Every row gives one point. Two turns around zero, p and q, are shown by what they do to some points. Write where each new point lands after one turn and then the other. Backwards means that the second turn is done in reverse. Each puzzle has new turns, and all numbers are rounded.

Turn p:
-27 -6 -> -23 -16
76 -3 -> 71 26
-20 -10 -> -15 -17
-29 19 -> -34 6
Turn q:
52 27 -> 56 -18
-36 -35 -> -50 1
-16 8 -> -6 17
Where do these land?
q, then p: -40 40 -> -22 52
p, then q: -6 -16 -> -12 -13
q, then p: 46 -24 -> 33 -40

Turn p:
-7 -37 5 41 -> -10 -44 1 33
51 68 7 10 -> 68 42 -32 4
22 -30 25 9 -> 17 -42 2 -6
12 -14 62 -18 -> 37 -28 40 -27
-23 -3 -50 -17 -> -50 23 -17 -5
-48 -25 -16 15 -> -48 -9 18 27
-7 42 -34 -41 -> -14 60 -13 -25
Turn q:
19 19 -8 -71 -> 31 29 -52 -36
-31 -23 31 -23 -> -28 6 11 -45
-11 -46 14 33 -> -15 -35 44 -8
-6 36 -58 35 -> -9 -18 -33 67
29 14 20 25 -> 22 17 28 22
Where do these land?
q, then p backwards: 39 -12 -15 -53 -> 64 14 10 -16
p, then q: 13 51 -18 15 -> 18 12 -17 50
q, then p: -40 10 -13 11 -> -32 5 16 26
p, then q: -20 -41 61 18 -> 7 -10 66 -41
q, then p: 12 5 -10 26 -> 11 -20 -4 20
p, then q backwards: 7 -8 -76 -2 -> -54 34 -28 -32
q, then p backwards: -11 -6 71 -15 -> -32 22 11 -61

Turn p:
24 -6 4 4 11 -6 10 2 -> 11 -8 -1 4 13 -18 13 7
-6 6 17 -2 -4 2 -21 21 -> -2 1 7 10 -7 -2 -30 14
12 10 -26 1 -8 -1 2 -22 -> 11 4 -18 -2 -10 0 17 -25
-17 -30 -1 8 12 -6 -20 23 -> -21 -23 0 0 23 5 -29 3
-9 14 -18 -27 -27 -10 20 -7 -> -10 22 -11 -31 -27 -6 11 -9
-2 29 -23 -18 -11 -26 14 -12 -> -4 36 -22 -16 -12 -15 11 -17
-13 2 31 -2 -25 4 2 -28 -> -3 11 42 1 -23 5 6 -11
-11 -3 11 20 17 9 1 11 -> -9 -5 5 18 15 14 -1 16
-17 -24 15 -8 15 -14 -24 14 -> -11 -8 16 -7 25 -1 -35 2
23 -5 -15 20 4 15 8 5 -> 9 -23 -18 14 1 0 19 5
16 6 4 2 16 33 7 -7 -> 29 -7 0 7 1 18 17 15
Turn q:
-5 -11 -2 -15 -8 10 -5 9 -> -5 -7 1 -16 -7 4 -6 15
24 -12 4 7 -15 -4 -15 -16 -> 22 -23 -10 12 -14 -2 -1 -3
-10 -11 -5 -4 39 -14 -1 -16 -> -5 -3 -15 0 40 -14 -11 -7
-22 17 -4 6 11 4 -13 26 -> -15 22 14 9 10 18 -14 14
-12 39 -5 5 -12 7 2 -21 -> 7 26 12 -1 -14 5 -14 -33
-12 2 10 5 -14 -12 5 9 -> -11 8 9 9 -13 -13 1 7
76 4 4 -28 -15 5 6 -11 -> 64 -13 -19 -21 -17 4 40 3
-5 -14 -11 0 -18 -10 4 3 -> -13 -4 -15 1 -17 -7 0 6
-14 -10 -5 14 30 12 7 -8 -> -19 -10 2 0 30 7 -3 -16
-7 -2 -5 10 0 1 8 37 -> -24 10 5 8 -1 14 15 21
-13 -2 18 2 2 1 2 -13 -> -3 -7 15 1 4 -15 -7 -9
Where do these land?
q, then p: -8 8 23 -15 2 1 -9 -15 -> 14 5 14 4 8 -22 -14 -4
q, then p: -10 12 -5 15 22 -1 10 2 -> 3 17 3 11 14 19 9 1
q, then p: 9 2 1 -12 -6 -21 -3 0 -> -2 2 -18 3 -3 -19 0 -2
q, then p: -2 5 3 -69 -8 -2 13 15 -> 12 28 -18 -39 -13 -33 -26 25
p, then q: -6 1 -5 18 -8 4 -24 0 -> -3 -18 0 14 -7 9 -15 -12
p, then q: 33 17 -8 13 -1 8 5 7 -> -6 1 -24 16 -12 7 25 -3
p, then q backwards: -2 4 13 8 -9 -3 2 9 -> -10 -2 8 6 -9 -7 -2 9
p, then q backwards: -1 -61 -8 17 -12 6 6 14 -> -8 -56 11 10 5 30 9 -8
p, then q backwards: -9 -2 -8 16 32 11 -13 -15 -> 13 9 -11 20 30 10 -13 -2
q, then p: -6 14 -6 9 -11 -2 13 -17 -> 1 13 8 2 -11 2 10 -21

Turn p:
-30 11 8 -12 40 -34 -3 -1 -2 -35 -24 -> -3 0 3 -9 45 -46 -16 -2 -17 -8 -31
15 20 42 42 -40 43 28 40 1 18 43 -> 6 5 54 28 -40 32 17 57 28 -15 36
6 25 -22 -33 41 -5 -17 -13 -15 0 0 -> 15 14 -40 -9 21 -22 -23 2 -26 15 11
37 -28 -14 18 -5 -19 18 -20 53 33 19 -> -1 -6 -2 -12 7 25 12 -45 59 5 40
40 -19 -51 -28 -22 -31 37 -47 10 -2 36 -> 6 30 -26 -34 -2 8 44 -66 -2 -15 50
-52 -15 -14 -12 44 22 -14 10 -1 -22 -19 -> -24 -16 -22 7 26 -3 -47 8 -27 -28 -33
26 -10 -1 -48 -31 -14 10 -14 30 13 -1 -> -12 16 -12 -58 -15 9 20 -16 19 15 10
-10 27 16 55 -47 35 41 59 -30 61 11 -> -13 3 20 68 -25 43 54 77 29 -1 12
40 -40 12 -31 7 -11 11 -20 -14 3 -10 -> 3 -31 -1 -43 8 10 20 -22 -22 23 19
-37 33 6 22 13 21 -35 -27 -12 -38 -41 -> 21 21 16 28 10 -6 -44 -3 -31 8 -62
6 2 -11 10 -2 -4 -35 21 -2 -33 -19 -> 29 -18 -7 3 -18 -22 -12 -2 1 -12 -33
-42 -6 29 16 1 -2 -41 12 -17 2 6 -> -29 -17 18 33 -19 -27 -26 12 -9 12 -20
Turn q:
-45 -8 -18 -29 19 6 -15 -12 43 -9 24 -> -12 9 -30 -16 49 8 -3 10 35 4 36
-38 9 24 20 34 -6 -36 42 -4 51 -18 -> -43 11 5 15 35 25 -11 21 -46 50 -21
14 47 19 -23 22 -29 -8 40 -35 21 -40 -> 4 55 12 8 4 -26 -10 8 -61 13 -40
17 -4 -27 4 -2 38 12 47 -13 -30 28 -> 26 11 8 11 -30 31 5 54 10 -25 15
0 29 29 7 13 27 32 -33 2 -2 30 -> 7 23 2 4 -11 23 48 -37 26 11 4
-1 7 -43 -4 31 27 -38 -9 46 -32 -46 -> 30 1 -48 26 45 13 -50 8 31 -13 -23
-12 -20 -28 8 -51 27 15 49 0 17 -15 -> -11 -24 23 -22 -26 4 -15 64 21 5 -27
17 26 -15 -19 30 -46 19 -4 4 22 -35 -> 19 16 -34 1 11 -52 8 -5 -32 18 -25
31 -35 30 -39 -4 -1 37 -37 14 -31 -16 -> 51 -22 24 -26 23 -25 25 -36 14 -35 0
4 3 -6 -15 -38 37 13 -12 -22 34 23 -> -3 4 10 -51 -43 22 4 -3 16 13 -4
-46 35 11 9 -22 -26 -27 -10 35 1 -1 -> -50 18 1 17 23 -25 -22 -14 33 27 6
43 -33 -13 11 -30 8 35 -8 6 -20 40 -> 36 -38 13 -5 -45 -4 21 5 24 -17 35
43 -37 29 43 -25 -45 -27 -32 -28 -22 39 -> -11 -48 29 29 -41 -10 -10 -52 -30 -24 55
-27 -20 8 27 20 -17 -13 -20 -47 1 -13 -> -44 -18 -13 7 5 15 9 -21 -39 -26 -12
Where do these land?
q, then p: 18 -2 7 1 24 40 -7 -16 12 35 -20 -> 14 -11 -27 -10 4 48 -9 0 -8 32 2
p, then q: -29 -21 6 32 -33 2 12 -21 15 -19 -15 -> -9 -5 18 11 22 9 10 -37 26 -12 -37
p, then q: 31 39 -75 33 -7 8 10 36 32 -14 38 -> 53 2 -15 60 -39 -21 -17 9 56 -12 35
p, then q: -21 8 -16 11 34 10 18 64 -35 43 44 -> -29 -18 -6 47 -17 15 19 74 -2 -8 41
q, then p: 26 10 21 -6 -11 -46 33 -12 7 6 10 -> -10 11 20 -5 15 -21 45 -23 6 20 24
p, then q: -9 11 -8 15 27 -36 -26 13 -29 6 12 -> -21 -29 -21 25 -13 -24 5 3 -30 8 16
p, then q: -6 8 69 -15 -43 -46 -40 -16 -3 -25 -14 -> -28 2 45 -34 20 -60 0 -36 -28 32 -26
p, then q: 19 9 -15 13 35 51 -2 2 -3 -58 -23 -> 50 3 11 19 -11 28 -42 -12 -32 -41 -6
p, then q: -28 31 28 -44 -38 -7 -17 -11 15 20 -35 -> -22 37 3 -29 19 -28 -16 16 1 38 -50
q, then p: 10 -43 9 -12 16 11 -13 16 1 -14 -38 -> 25 -51 2 -13 10 -4 -19 5 -27 2 -4
q, then p: -4 31 -14 -11 -76 26 -23 6 -20 21 -2 -> -27 29 1 -27 -51 -13 -18 17 22 30 -46
q, then p backwards: -6 -60 -2 5 35 7 23 -46 30 -33 38 -> 52 -45 -38 22 27 -19 48 22 4 17 13
q, then p backwards: -1 -22 -10 -22 37 -20 31 -15 -20 31 3 -> 22 -12 -20 -44 1 -19 19 1 -37 -9 -16

Turn p:
-10 -16 -12 -3 41 8 -11 -19 17 -4 -16 -2 42 -17 -> -25 -6 -4 5 52 10 6 6 -7 -1 -22 -30 2 -17
-15 -24 -8 -4 -2 -15 -3 -24 -29 47 -14 27 0 27 -> -49 0 -26 9 -22 16 -11 16 -18 -2 -18 20 20 26
20 -24 7 7 -46 1 -7 19 8 21 -37 -23 55 0 -> 26 -1 -23 5 -2 21 -13 28 -5 -43 10 -46 48 4
10 -6 2 -18 13 26 -13 48 -42 -19 -9 -12 10 19 -> 20 16 -4 -35 9 2 6 47 -24 -14 16 -1 -33 13
7 -5 -27 -20 -7 -21 -13 25 9 1 19 0 -11 -4 -> 12 -16 -26 4 -5 -34 11 12 13 14 7 -1 -7 9
-1 14 24 -19 4 19 -27 -19 73 -23 2 4 10 3 -> -1 21 -1 -27 36 -17 -7 -37 55 -10 -15 -21 10 -21
-15 16 2 -7 -15 23 27 1 -43 -10 12 -44 -3 -5 -> 10 -6 15 -30 -28 17 10 -4 -41 10 36 -6 -12 -20
16 22 8 -9 1 -9 15 -5 -21 -33 29 13 -8 -20 -> 25 2 11 0 9 -6 9 -4 -5 25 14 42 -5 -26
-14 -12 -19 11 -19 -19 -28 19 -11 -36 -13 23 -30 33 -> -7 -10 10 -5 -1 -49 0 9 -1 -39 9 34 -6 36
-23 76 -4 -3 38 -4 69 -12 8 5 12 19 -34 -14 -> -4 25 29 23 -32 12 63 -50 -2 38 -28 26 -33 -31
15 -34 -8 10 -13 19 4 -3 31 1 25 24 -14 -27 -> 10 -34 -11 17 -2 -4 -37 -5 33 -3 -14 6 -14 -24
1 3 26 3 -3 4 -10 -16 -8 7 -17 -15 -25 -30 -> 10 10 24 -5 -9 -5 -32 -12 -19 20 -14 -10 11 -2
27 -59 6 7 -35 -30 17 27 -11 10 -1 -24 -6 25 -> 29 -49 -7 -7 -25 19 -11 33 9 -11 15 1 25 48
23 19 -7 31 -1 -4 0 -42 20 36 -11 -7 -2 12 -> -10 14 -13 34 -1 27 -14 -48 0 2 -2 -11 15 22
-40 32 11 14 47 4 -20 3 -3 -3 20 16 16 -2 -> -44 37 27 12 22 -8 18 10 9 16 9 -2 -23 -18
Turn q:
-28 9 -21 3 -6 -50 5 4 -26 -29 6 -19 2 18 -> -20 -21 -31 29 -14 -38 21 6 -9 -22 -21 6 -11 -16
-37 -20 8 -7 -26 4 29 -25 -22 30 33 -20 2 -9 -> -11 -13 50 -21 -24 -14 47 2 -10 -6 5 4 -23 -8
-33 -33 9 -12 3 15 -39 -8 -7 -34 -2 -19 -19 20 -> -38 -23 19 32 -12 4 -29 -17 2 -31 12 -22 -16 7
34 0 -30 23 -22 12 13 -1 -20 -5 -25 34 -33 7 -> 48 10 -16 1 -5 35 -13 1 1 -15 -40 13 -26 6
17 -11 -18 -33 28 17 -19 2 -8 -1 29 34 -3 -34 -> 9 -18 -13 -36 17 5 -30 -1 -34 10 32 4 -22 26
38 29 34 0 -11 7 -20 7 25 -17 20 7 12 9 -> 13 46 -11 20 18 -5 -2 -8 6 -1 35 1 20 27
11 12 32 29 14 13 -10 16 37 11 27 26 26 3 -> 8 13 0 13 20 19 9 -3 18 31 46 28 29 13
-5 16 -13 -36 7 -37 14 -9 29 -3 -13 25 -28 6 -> -9 -3 -6 -7 32 -33 -18 23 11 7 -39 14 -8 28
-19 -32 -29 16 -22 -10 -29 -1 47 -10 -29 -33 29 6 -> -13 -21 -13 9 -37 -11 -14 6 71 3 9 -32 6 -13
28 -15 34 -3 17 19 26 36 -19 -2 -32 -10 19 -3 -> 15 12 10 -6 2 27 -14 22 -27 -17 3 -12 54 -27
-7 -7 -15 -21 32 26 27 -30 -21 27 37 -12 -13 -2 -> -20 -21 20 -36 10 20 36 -3 -38 11 -4 -16 -22 20
2 -7 17 -19 -8 -5 -17 37 -15 30 28 -22 -26 0 -> -6 10 25 14 -37 -14 -9 3 -43 25 6 -1 5 17
-8 -20 -22 10 -5 -13 -23 -27 14 34 -37 -2 37 2 -> -4 -22 -8 -36 -27 -5 -5 -27 51 7 -11 -1 19 -11
35 35 17 27 27 8 28 -19 -4 -26 -19 26 -28 -31 -> 45 16 -8 7 72 18 -2 -10 -14 2 -18 -3 -5 -17
-30 43 -4 22 -26 -7 14 18 -9 -6 -22 -17 24 9 -> -19 32 -19 15 -13 -8 22 8 16 -3 -13 16 0 -51
Where do these land?
p, then q backwards: 16 26 -2 14 -1 25 -24 8 18 -13 12 28 18 -10 -> -4 31 13 13 -24 5 -6 -4 8 -40 -17 9 2 -16
p, then q: -10 28 4 -48 2 0 -1 -2 4 12 -1 -39 4 11 -> -20 20 1 -41 -11 -22 28 15 -13 2 -20 -17 -6 6
q, then p: -30 10 -22 -19 -15 13 20 -45 11 -1 6 -24 -15 27 -> -5 -10 41 -33 -29 -6 29 -26 4 -9 -26 -11 -2 11
p, then q: -46 9 0 -9 16 22 11 -3 -13 -5 -34 -34 -59 24 -> -26 22 50 4 -5 -32 -1 -10 -16 -53 -41 2 -7 8
p, then q: 20 6 -11 4 -21 -29 -21 11 -17 -16 -5 46 17 -10 -> 26 -15 -51 13 11 2 -1 6 -1 6 9 36 12 -10
p, then q backwards: -4 -7 21 27 -22 -19 -30 15 2 -16 23 2 14 -24 -> -8 -19 38 -3 -10 -11 -4 22 35 -19 -5 -1 11 -23
p, then q: 1 20 17 -29 -7 23 -5 -52 -5 21 -8 -14 -38 1 -> -22 21 6 -47 -9 -21 -6 -47 10 -14 -17 3 -22 6
p, then q: 5 -12 -19 -35 20 -2 1 -26 32 -28 16 -18 -26 -16 -> 1 -42 21 -38 7 -16 -9 -9 6 8 -30 -19 14 22
q, then p: -12 -10 -8 18 9 -24 33 22 27 39 -24 -8 0 -9 -> 16 6 -15 18 -16 14 -3 36 11 -9 -34 -38 21 -4
q, then p backwards: 24 -8 -6 45 22 -40 35 27 9 18 -23 -50 -1 27 -> 1 -7 -1 -25 -6 -54 39 7 23 42 -23 3 30 -44
q, then p: 6 11 18 -1 3 2 14 -4 -19 -22 34 40 15 -22 -> 4 -4 -4 6 17 5 9 13 4 27 0 51 -31 -6
q, then p: 1 -14 14 -18 9 7 -22 -7 4 11 24 45 12 29 -> -38 8 -16 -21 11 5 1 5 28 -20 7 38 -6 -1
q, then p: 8 -12 -12 28 10 4 -36 7 -37 -5 16 34 43 -34 -> -3 -35 -48 10 15 -9 -35 -5 -2 23 11 38 -10 -31
q, then p: 9 -20 25 3 -13 12 -9 -5 -14 -27 -22 36 47 -8 -> 14 -6 -11 -8 53 -20 -6 -2 24 4 12 22 -6 -39
q, then p backwards: 10 -27 -19 22 -12 7 35 53 -2 32 -13 -45 -30 14 -> -11 -10 26 -4 3 -14 48 34 -19 56 -19 -5 2 -42
